Rows are points. The ring and each string are closed loops that go straight from each point to the next, and from the last back to the first. Before rounding, they use only three directions, however many columns there are. Count how often each string passes through the ring. Passing back the other way cancels.
In the rows, 128 means zero.

Ring:
[[150 151  78]
 [139 147  77]
 [125 132  96]
 [120 114 129]
 [123 102 150]
 [136  90 169]
 [155  92 166]
 [164 103 153]
 [169 127 124]
 [165 141 103]]
String:
[[146 134  85]
 [138 139  56]
 [119 150  67]
 [122 137 115]
 [124 130 135]
 [111 114 154]
 [117  85 163]
 [124  80 190]
 [137  95 189]
 [143 120 152]
 [152 105 140]
 [171  89 141]
 [180 110 137]
 [179 126 113]
 [172 151 103]
 [154 149 109]
 [147 134 112]]
Times through: 2

Ring (6 x 8):
[[123 120 118 180 133 130 113 158]
 [ 99 170 118 165 150 126 165 188]
 [109 176 128 134 143 138 186 171]
 [146 140 143  92 134 148 172 129]
 [170  99 146 100 112 159 133  96]
 [149  98 130 158 105 153 107 117]]
String:
[[178  75 143 104 126 146 107  97]
 [159  96 137 113 144 133 120 124]
 [143 124 135 133 116 152 141 126]
 [171 107 151  99  86 179 145  80]
 [185  99 157  58 117 164 151  80]
 [173 104 150  59 158 134 149 113]
 [140 130 135 121 137 140 149 139]
 [128 154 135 124 125 150 172 143]
 [113 184 135 126 117 159 201 153]
 [128 149 133 129 131 144 164 147]
 [143 121 134 115 154 127 140 145]
 [135 140 135 123 131 145 158 140]
 [137 156 142 110 107 167 184 124]
 [143 133 138 119 117 155 156 125]
 [167 117 151  96  87 181 156  84]
 [165 111 148 114  77 184 144  83]
 [177  91 149 115  69 187 125  68]]
Times through: 2
String:
[[126 124 123 198  78 168 118 128]
 [136  94 119 188 124 132  87 143]
 [137 102 122 161 149 120 103 153]
 [132 127 128 146 134 137 135 147]
 [108 150 118 185 119 143 142 165]
 [ 84 166 107 214 136 126 142 199]
 [ 99 148 110 178 178 100 134 204]
 [124 131 123 142 167 113 136 172]
 [128 138 129 142 135 138 147 151]
 [ 83 203 119 178 117 151 196 185]
 [112 164 127 150 126 146 171 161]
 [130 140 130 124 154 127 155 158]
 [115 177 133 108 157 132 197 171]
 [118 186 139  98 140 148 212 158]
 [148 125 139  92 162 127 154 142]
 [143 125 136 115 142 137 147 138]
 [134 150 138 124 105 165 172 127]
 [166 124 153  74 112 167 169  96]
 [188  85 154  57 138 147 136  89]
 [158 103 139 106 143 136 129 124]
 [145 123 137 129 112 156 143 121]
 [159 109 142 128  85 175 134  94]
 [174  84 144 128  81 175 111  79]
 [171  74 138 123 124 143  97 104]
 [152 101 133 126 145 130 118 133]
 [134 128 130 153 111 153 137 134]]
Times through: 4
